Every row gives one point. Any point is a mix of the corners, with weights that add up to 1. It lies inside the corners' shape when no weight is negative. Say inside or outside, and name the corners with a negative weight.
In the rows, 128 means zero.

Corners:
(1): [ 99 159 114]
(2): [119  96 179]
(3): [138 182 107]
(4): [111  59  66]
Points:
[111  72 134] -> outside (3)
[105 147 122] -> inside
[108 104  90] -> inside
[106 102 130] -> outside (3)
[112 164 136] -> outside (4)
[129 158 115] -> inside
[112  73  59] -> outside (2)
[112  69  73] -> inside

Corners:
(1): [100  98 114 138  60 126 141 140  85 112 170]
(2): [150 144 122 134 146 168 134 103 198 123 163]
(3): [148 144 108 135 123 126 127  67 147 173  82]
(4): [115 110 171 155 161 118 163 110  78 114 151]
(5): [ 98 148 129 115 101 140 147 117  98 156 135]
(6): [154 111 153 103 157 120 141 140 104 117 163]
(7): [211 135 133 150 142 119 200 131 161 127 112]
(8): [102  92 119 132 140 107 156 134 116 116 177]
(9): [123 121 113 126 139 126 140 116 249 137  64]
(10): [101 150 107 109 137 119 132 118  87  95 162]
(11): [128 142 101 137 145 166 130 134  85 128 157]
(12): [122 144 100 101 120 168 128  56 109 119 115]
Points:
[123 126 116 132 129 132 148 109 120 125 139] -> outside (6)
[136 115 132 138 149 125 152 140 149 108 155] -> outside (3, 5, 12)
[126 122 131 128 139 131 153 127  95 109 174] -> outside (3, 9)
[122 121 135 140 145 131 150 117 103 122 150] -> inside
[135 129 131 130 133 132 150 112 100 124 147] -> outside (9)
[105 126 113 113 112 136 130 117 124 131 141] -> outside (4, 7)
[158 145 124 132 154 139 145  94 150 134 113] -> outside (1, 5, 8)

Corners:
(1): [150 148 181 104 144 145 152 145 162  99  87 183  63 145 195 185 172 127
 107  96]
(2): [127 119 143 101 165 171  29 113 148 127  78 107 144 131 185  94  96  83
  85 112]
(3): [216 178 144 125 133 105 160 177 114 148 115 146 155 219 143 186 197  97
 145 125]
(4): [115 116  90 230  98 152 124 136  72 214 160 115 187 101  98  81 101 169
 151 137]
(5): [185 122  97 175 159  79 143 126  90 113 137 170  77 152  61 193 148 113
 182 141]
(6): [155 108 157  79 134 134 206 129 147  86 125 157 100 170 133 145 141  89
  61  65]
(7): [150 118 169 130 117 163 110  91 167 153  95 170 175 125 147 163  66 165
  87 181]
(8): [184 141 193  93 141 125 150  93 159  98  61 180  69 126 169 109 115 103
 127 150]
(9): [183 118 121 170 120 116 159 163  75 166 138  74 118 117  85 139 127 140
 167 181]
(10): [118 110 138 221 114  78 161  92 129 142 133  73 142 141 135 134 106 175
 150 138]
(11): [102 158 155 143 127 176 125  53 202 132  44 120 125 146 106 162  90 129
 133 118]
(12): [185 136  21 178 117  98 126 123  77  93 154 108 142 172 142 145 109 124
 150 145]
(13): [ 80 131 131 201  86 103  75  89  60 146 125  89 207  94  67  94 121 153
 107 165]
(14): [119 162 162  19 155 132 122 127 176 139  76 173 112 178 155  90 120 152
 100  92]
(15): [103 120 164 141  94 113  99  29  65 143 137  93 146 139 144 114  62 163
 127 123]
(16): [122 119 199  84 123 185 143 171 155  61  76 184 114 130 151 137 135 101
 128 123]
(17): [207 112 119 193 173 135 188 127  85 103 109 116 172 156  69 144 181 196
 146 148]
(18): [106 143 170 150 161 165  79 105 114 148 117 138 131 141 118  77  60 178
  71 128]
(19): [135 139 128 153 103 126 115  97 134 154 210  73 182  68  95  94 113 190
 138 124]
(20): [ 85 142 202  53 200 172 196 157 169  94  87 192 100 127 192  92 163  96
  49 143]
(21): [165 156 117 171 160  88 148 141  63 133 135  84 188  84  94 151  83 176
 157 165]
Points:
[136 129 140 136 129 130 132 113 122 132 113 128 143 132 125 124 116 136
 127 138] -> outside (1, 18)
[141 145 157 105 164 157 133 126 178  98  79 171 106 156 157 141 137 121
 113 128] -> outside (4, 6, 9, 13, 15, 21)
[139 137 144 147 133 133 132 118 124 145 116 121 152 136 127 119 116 150
 105 139] -> outside (5, 15, 16)
[154 133 155 128 135 131 141 116 129 121 104 142 125 133 135 130 114 133
 121 139] -> inside
[135 136 144 135 127 128 126 117 124 128 113 131 133 135 135 127 115 132
 121 132] -> outside (17)

Corners:
(1): [ 99 117 146 134 142 150 121 162 116  54 155  67 147 132 100 209 197 214
 150  79]
(2): [ 68  98 130 112 124  94 111 119 112  94 157 129 206 148  85 140 134 149
 118 109]
(3): [ 82 123  82  69 196 139  78  97 118  68 191  98 121 121 117 189 105 125
  97  98]
(4): [144 113  96  70 133 158  97 198 141  84 177 126 132  78 101 192 156 116
  70 101]
(5): [ 77  95 188 131  68 152 173  99  93  38  39 148 128 183 109  66 140 139
 142  92]
(6): [195 168 153 141 205 128 118 102 200 126 132 142 105 127 139 150  93  88
  81 224]
(7): [ 72 131 139  79 192 134 139 151 124  98 159 149 149  98 127 161 159 118
 120 107]
(8): [ 56 117 119 120 181  90 127 133  88 100 127  88 149 137  95 113  90 200
 105 111]
(9): [169 100 117 145  70 200 200  82 151 100 104 162  88  98 136 129 126  90
 144 148]
(10): [114 105 123  79 158 130 114 147 124 110 210  76  93  98 104 157 124 126
 139 125]
(11): [122 105 151 151 118 156 143  79 137 160 101 132  83 134 186 135 115  80
  95 182]
(12): [101  87  87 179 103 163 119 114 136 120 143 122  77  75 116 136 168 103
 122 123]
(13): [ 69 113 182 140  25 120 160  85 155  45  71 163 139 183 144  91 167 198
 129  98]
(14): [133  83  88  91 103 172 106 116 138 136 146 172  58 112  84 152 121 114
 126 109]
(15): [ 82 154 164 103  50 109 176 101  78  69  87 154 123 128 110 102 197 157
  97  67]
(16): [135 154 115 162  59 189 141  77 143 122  67 142  75 161 179  85 117 105
 138 191]
(17): [115 142 105 116 124 180 146 100 208 174 126 150  88 115 141 110  81  57
  96 138]
(18): [158 126 113 158 130 152  93  51 174 157  71 143  97  88 179 103  79  86
 127 155]
(19): [183 111  78 161  83 174 152 103 149 132 119 157  49 138 148 105 157  97
 128 116]
(20): [144 143 133 155 124 179 110  91 168  90 183 192 172 143 124  99  90 115
  71 139]
(21): [ 95 104 151  21 160 149 150 160 127  70 186 111 139  97  61 140 245 158
  91 106]
Points:
[144 128 122 129 122 158 140  97 159 124 133 136  89 110 146 122 128  99
  98 160] -> outside (1, 2, 5, 7, 14)
[117 111 121 138 110 153 129 104 140 106 117 136 105 117 130 123 138 119
 120 124] -> inside
[120 133 139 113 104 153 135 121 153 102 124 147 125 136 118 120 143 131
 115 117] -> outside (3, 8, 9, 11, 12)
[118 120 128 109 137 145 112 119 141  95 142 127 126 142 114 134 122 140
 105 126] -> outside (7, 9, 12, 15)

Corners:
(1): [125  41 109 143 140 136  92  59  72 151  94 142 177  88 149  93 102 109
  97  30]
(2): [143 179  88 134 201  75 144 121  95 184 132 153  80 127 106 145 158  66
 146 196]
(3): [ 65  86 137 165  98 162 188 163  82 154 154 125 128 166 114 118  55  88
  97  57]
(4): [100  40 146 166  83 198 110  33  64 155 111  94 212 134  65 111  77 141
   7  25]
(5): [160 187 190 168  78 126 140 181 167 123  95 125 116 119 150 140 141 156
 108 165]
(6): [159 147 193  66 123 145 165 161 131 123 194 221 167  98 139 196 163 148
 148 120]
(7): [142  95 156  72 172 118 123  70 159 137 105 172 166 119 110 142 144 174
 124 139]
(8): [ 56  59 123 125  71 136 132 140  74 129 117 103 114 168 119 121 101  36
  84  82]
(9): [ 92 171  79 101  88 200 191 139 134 184 148 145  90 145 139 138 117  92
 135 139]
(10): [138 190 210  97 146 133 134 146 121 117 142 174 176  75 151 135 132 139
 138 208]
(11): [186 169 174 112 135 142 113  59 133 112  69 190 144 117 125 115 108 188
 156 142]
(12): [120 153 110  91 140  84 113 136  72 213 121  76 105 105  84 121 132  71
 145 141]
(13): [206 173 176 110 144 162 133 145 186  74 152 178 143 106 156  94 109 157
  70 116]
(14): [131  98 105 137 119 119  98 135  68 207 125 114  64 173 143 117  95  84
 103 166]
(15): [121 191 159  92 200 143  90 121 136 112 116 202 113 116 135 159 125 180
 158 114]
(16): [129 167  88 151 168 108  79 117 131 150 188 114  83 153 147 105 122  93
 191 185]
(17): [174 212 117 128 209  54 134  76 117 201 162  93  44 199 209 105 139 105
 185 161]
(18): [173 172 149 122  92  90 103 128 110  58 135 118 136  98 165 142  86 177
  84 154]
(19): [172 147 147 156 157 151 122  97 173 133  86 157 161 143 139 156  65 116
 143 113]
(20): [ 99  76 150 181  95 141 140  57  89 164 150 100  78 116 120 106  25  69
  85  55]
(21): [203  83 151 160 146 202 138  65 108  95  71  90 138 129 131  99 102 158
  84  97]
Points:
[123 117 140 125 114 146 129 115 102 138 127 134 133 115 121 123 108 119
 101 116] -> outside (17, 19)
[120 141 121 121 121 153 145 117 120 155 135 137 111 135 134 128 110 108
 125 129] -> inside
[117 126 146 134 130 114 121 126  99 150 129 114 116 137 125 136 111 103
 116 133] -> outside (1, 9, 11, 13)
[106  92 157 124 105 168 134 131 107 137 136 139 149 112 121 116 106 119
  87  85] -> outside (2, 11, 17, 18, 19)
[126 126 135 132 139 128 125  98  99 156 107 125 117 129 122 126 104 114
 115 122] -> outside (6, 13, 16)
[131 129 156 123 125 151 132 107 113 147 133 130 131 132 119 116 113 130
 105 117] -> outside (1, 2, 18, 19)
[126  99 142 146  80 153 131 126  86 137 128 114 135 123 128 109  84 112
  83  99] -> outside (2, 7, 15, 17, 19)
[146 129 136 142 147 148 143  92 127 158 123 138 140 124 125 122 106 113
 124 114] -> outside (8, 14, 15, 18)
[126 104 128 141 112 149 130 107 101 144 100 114 126 128 112 117  92 114
  88  92] -> outside (6, 10, 16, 17)

Corners:
(1): [ 83  52  48  52 181 127 198 151 154 109  83 187 124  99  95  84 131 121
 118 116]
(2): [195 118 152 172 173 190 151 151 136 108  93 130 157 153 150 114 151  98
  99 157]
(3): [105 181 106 125  88 128  75 118 161  92 141 105 138 114 148 146  98 128
 175 133]
(4): [142 167 164 162 130 186 127 133 151 167 162 186 131 164  83  95 131 148
 158 107]
(5): [ 74 154  66 127 101 152  80 151  85 159  93 150 118 191 119 127  94 170
  97 155]
(6): [148  95  61 115 126  86 190  88 114 184 151  92 144 142 143  85 110 123
 114 156]
(7): [ 80 131 144 156 144  93 126 163 125  55  49 165 169  80 164  75 201 142
 154 132]
(8): [206 166 168 154 143 137 103  95 187  81  87 168 108 128 120  78 109  95
 143 116]
(9): [201 172 192 168 153 142 116 114 204 132  97 138 171 101 112  51 225  93
  61 146]
(10): [192 168 172 173 120 105  56 146 117 210 209  52 101 107 180 167  73 134
 142 158]
(11): [159 224  88 176  78 111  92 173  96 161 109 160 149 156 134 118  84 183
 189 156]
(12): [139 144  85 167 162 120 107 168 151 112 100  98  92 184 160 189 123 123
 158 136]
(13): [100 182  91 103 152 145  48 137 100 135 107 128 159 187 177 160  89 176
 181 167]
(14): [117  69 121 126  94 147 102 101 175 187 150 133 185 207 153 134 232 138
  51  77]
(15): [127 140 106  86 110 102  88 118 125 139 155  70  99 148 186 165 158 116
  85 129]
(16): [157 140 120 165 196 101  85 117  76  76 143  78 116 143  70 126 100 173
 160 140]
(17): [111 125  91 128 138 104  92 114 122 115 125 165 139 172  77 173 207 120
 112 155]
(18): [ 87  97 118  93 136 154 116 171 168  88  79  86  96 182  86 173 111 107
 145 100]
(19): [170 206 122 160  74 115 115 124 150 187 159 168 172 179 167 151 101 139
 108 133]
(20): [ 97 113  77  87 155  66 152  86 106 137  72 108 133  98 101  97 156 157
 111  73]
(21): [ 70 119  43 127 142  70 134 116  76 133  80 139 178 124 148  52 163 106
  78  99]
Points:
[136 148 114 130 113 115 101 122 129 153 117 125 153 157 156 128 155 129
  95 140] -> outside (1, 3, 4, 12, 16)
[131 149 110 138 139 124 116 132 131 123 105 139 133 137 123 113 123 133
 137 132] -> outside (14, 15)
[ 87 146 101 125 112 137  66 176 132 133 143 122 114 183 132 199 110 168
 169 135] -> outside (2, 6, 8, 9, 20, 21)
[129 144  94 129 128 119 117 124 127 136 113 132 139 156 128 116 134 131
 116 125] -> outside (7, 10)
[116 118  94 129 126 119 125 133 125 142 126 121 134 158 128 135 139 136
 118 121] -> outside (8, 9, 13)
